Each row of a before or after table is a point. The points were changed in one or more steps. Then noise was added and the rows were shuffled. The steps act on columns, c1 being the first. Name the steps. A step turns or swaps two columns, mirrors them in a line or flattens them onto one, adds a multiple of one to another, or multiplies or shifts one. Angles are multiples of 10 degrees, from the lower column toward the higher: turns from -170 to 170, lines from 10 to 170 but not 90. Use the fewest steps. Two steps may share a column if one is a turn and the other turns, adds or multiplies; they go together, in the order done. Otherwise the lowest column goes first.

Before (9 x 2):
[[ 0.00 -0.62]
 [-0.09  0.54]
 [ 0.11 -0.39]
 [ 0.25 -0.15]
 [ 0.17  0.91]
 [-0.69 -0.26]
 [ 0.16  0.32]
 [ 0.36  0.44]
 [-0.12 -0.33]]
After (9 x 2):
[[ 0.28  0.07]
 [ 0.20 -0.53]
 [-0.16 -0.94]
 [-0.56  0.47]
 [-0.30 -0.49]
 [ 0.25  0.34]
 [-0.02  0.37]
 [ 0.04 -0.33]
 [ 0.22  0.60]]
Steps: mirror c1 and c2 in the line at 170 degrees

Before (9 x 6):
[[-0.91 -0.61  0.22 -0.35  0.46 -0.22]
 [-0.55 -0.57 -0.20 -0.07  0.16 -0.76]
 [-0.24 -0.05  0.43  0.01  0.37  0.29]
 [-0.92  0.56  0.05  0.47 -0.61  0.53]
 [-0.13 -0.32  0.48  0.99  0.14 -0.19]
 [ 0.24  0.39  0.44 -0.19 -0.29 -0.77]
 [-0.72  0.08  0.23  0.44 -0.70 -0.82]
 [-0.25  0.47  0.26 -0.44  0.65 -0.38]
 [ 0.09 -0.09  0.13 -0.14  0.12 -0.62]]
After (9 x 6):
[[ 0.01 -0.09  0.15 -0.12  0.11 -0.75]
 [-0.20  0.04  0.24  0.44 -0.82 -0.93]
 [-0.04 -0.57 -0.20 -0.04  0.01 -0.69]
 [ 0.02  0.36  0.42 -0.19 -0.23 -0.99]
 [ 0.04  0.52  0.24 -0.45  0.61 -0.56]
 [-0.02 -0.56  0.23 -0.32  0.24 -0.33]
 [ 0.04 -0.25  0.50  0.87  0.09 -0.40]
 [-0.15  0.53  0.10  0.41 -0.74  0.49]
 [ 0.16 -0.09  0.46 -0.03  0.34  0.04]]
Steps: flatten c1 and c5 onto the line at 80 degrees; add -0.5 times c3 to c6

Before, 9 rows:
[[-0.04 -0.65 -0.19 -0.49 -0.24  0.42 -0.44  0.32 -0.51 -0.47 -0.43  0.52]
 [ 0.05 -0.01 -0.29 -1.01 -0.32  0.06  0.34  0.17 -0.31  0.23 -0.21  0.27]
 [ 0.06 -0.57 -0.38 -1.27 -0.45  0.44 -0.26 -0.15 -0.01 -0.21 -0.55 -0.23]
 [ 0.81  0.35  0.32  0.35 -0.32  0.27  0.10  0.22 -0.23 -0.50 -0.65 -0.26]
 [ 0.31  0.03  0.13  0.47  0.39  0.17  0.22 -0.26 -0.37 -0.32 -0.49 -0.52]
 [ 0.12  0.80  0.87  0.69  0.42 -0.69  0.81  0.59  0.94 -0.19 -0.61 -0.47]
 [ 0.44  0.30  0.05  0.22  0.34  0.21 -0.36  0.08  0.10  0.22 -0.98 -0.08]
 [ 0.60 -0.15  0.36  0.28  0.17  0.35  0.30 -0.41  0.13 -0.15 -1.07  0.24]
 [-0.25 -0.23 -0.31 -0.65 -0.70  0.60 -0.30 -0.38  0.05  0.13 -0.10  0.24]]
After:
[[ 0.60 -0.16 -0.53  0.22 -0.28  0.33  0.78 -0.41  0.11 -0.13  0.99  0.30]
 [ 0.29  0.04 -0.20  0.29 -0.53  0.18  0.53 -0.23 -0.35 -0.32  0.48 -0.67]
 [ 0.05 -0.05  0.27 -0.81  0.66  0.05  0.85  0.17 -0.30  0.24  0.24  0.33]
 [ 0.84  0.35 -0.38  0.42  0.18  0.31  0.26  0.21 -0.23 -0.48  0.59 -0.34]
 [ 0.05 -0.57  0.30 -1.02  0.84  0.43 -0.66 -0.14 -0.01 -0.22  0.65 -0.31]
 [-0.24 -0.23  0.25 -0.35  0.89  0.61 -0.76 -0.35  0.08  0.11  0.17  0.32]
 [ 0.47  0.27 -0.22  0.10 -0.40  0.19 -0.90  0.08  0.11  0.22  0.96 -0.11]
 [-0.04 -0.64  0.10 -0.38  0.39  0.41 -1.09  0.32 -0.53 -0.44  0.45  0.66]
 [ 0.10  0.76 -0.98  0.50 -0.64 -0.64  2.02  0.63  0.94 -0.19  0.42 -0.62]]
Steps: turn c3 and c11 by -170 degrees; mirror c4 and c5 in the line at 170 degrees; multiply c7 by 2.5; multiply c12 by 1.3

Before:
[[-0.84  0.51  0.03 -0.24 -0.54 -0.02 -0.21 -1.40  0.34  0.34  0.11 -0.32
   0.01 -0.21  0.14 -0.12  0.69 -0.49 -0.40  1.66]
 [ 0.38 -0.58 -1.09  0.55  0.16  0.27  0.02 -0.13  0.45  0.35 -0.41 -0.35
   0.03  0.26 -0.02 -0.13  0.89  0.56  0.16 -0.05]
 [ 0.26  0.21 -1.04 -0.04 -0.29  0.08 -0.33  0.16  0.34 -1.27  0.67  0.02
   0.01 -0.43  0.02 -0.27 -0.81 -0.37 -0.69 -0.08]
 [-0.14  0.41 -0.06  0.25  0.28  0.18 -0.14 -0.09 -0.05 -0.24 -0.30 -0.33
  -0.14 -0.58  0.11  0.21  0.86  0.00 -0.73 -0.25]
 [ 0.09 -0.94  0.19  0.86 -0.27  0.10  0.27 -0.07  0.20  0.01  0.12  0.57
  -0.21 -0.64  0.59 -0.07  0.59  0.01 -0.25 -0.71]
 [ 0.41  0.23 -0.02  0.81 -0.52  0.39  0.74 -0.67  0.41  0.33 -0.16 -0.30
  -0.16 -0.51  0.11  0.18  0.68  0.19 -0.04 -0.56]
 [ 0.52  0.45 -0.22  0.00 -0.18  0.14  0.13 -0.44 -0.01  0.12  0.64  0.20
  -0.03  0.86  0.01  0.19  0.66  0.30  0.11 -0.52]
 [ 0.04  0.11  0.03 -0.22 -0.54 -0.12 -0.33 -0.29  0.78  0.19 -0.33 -0.14
  -0.26 -0.38  0.23  0.09  0.88 -0.58 -0.13 -0.16]
 [-0.65  0.49  0.16 -0.26 -0.38 -0.21 -0.32  0.29  0.60 -0.19  0.85  0.27
   0.05 -0.03 -0.08 -0.43  0.90 -0.41 -0.57 -0.43]
 [ 0.17  0.48 -0.07  0.80  0.33  0.23 -0.36  0.29  0.28 -0.12 -0.44 -0.24
  -0.41  0.09  0.46  0.13 -0.30 -0.52 -0.90 -0.71]]
After:
[[ 0.28  0.20 -1.02 -0.08 -0.33  0.04 -0.32  0.17  0.32 -1.25  0.65 -0.02
  -0.05 -0.47  0.43 -0.21 -0.88 -0.29 -0.66  0.07]
 [ 0.49  0.53 -0.23  0.02 -0.15  0.10  0.17 -0.46 -0.06  0.06  0.61  0.23
  -0.14  0.84  0.34  0.09  0.64  0.24  0.07  0.48]
 [ 0.06 -1.00  0.20  0.84 -0.28 -0.04  0.34  0.00  0.26  0.08  0.09  0.62
  -0.15 -0.56  0.94 -0.06  0.62  0.01 -0.19  0.80]
 [-0.88  0.53 -0.05 -0.21 -0.52 -0.04 -0.22 -1.43  0.33  0.37  0.05 -0.31
   0.85 -0.18  0.52 -0.05  0.63 -0.49 -0.37 -1.44]
 [-0.09  0.37 -0.07  0.32  0.27  0.05 -0.15 -0.07 -0.05 -0.21 -0.36 -0.30
   0.09 -0.55  0.51  0.16  0.81  0.04 -0.76  0.31]
 [-0.64  0.49  0.10 -0.28 -0.41 -0.11 -0.33  0.27  0.63 -0.14  0.85  0.24
  -0.43 -0.07  0.31 -0.30  0.95 -0.38 -0.59  0.25]
 [ 0.02  0.13  0.11 -0.24 -0.55 -0.22 -0.31 -0.28  0.86  0.13 -0.31 -0.15
   0.10 -0.43  0.63  0.07  0.94 -0.53 -0.18  0.25]
 [ 0.14  0.49 -0.05  0.80  0.28  0.05 -0.38  0.29  0.29 -0.14 -0.40 -0.29
   0.10  0.07  0.91  0.03 -0.32 -0.43 -0.86  0.83]
 [ 0.38 -0.58 -1.03  0.60  0.19  0.27  0.00 -0.08  0.43  0.34 -0.42 -0.36
   0.04  0.25  0.44 -0.02  0.90  0.56  0.18  0.12]
 [ 0.46  0.24 -0.06  0.82 -0.51  0.28  0.76 -0.60  0.43  0.32 -0.23 -0.34
  -0.05 -0.54  0.55  0.19  0.67  0.21 -0.01  0.67]]
Steps: turn c6 and c13 by -30 degrees; turn c13 and c20 by -150 degrees; shift c15 by 0.40; multiply c16 by 0.7
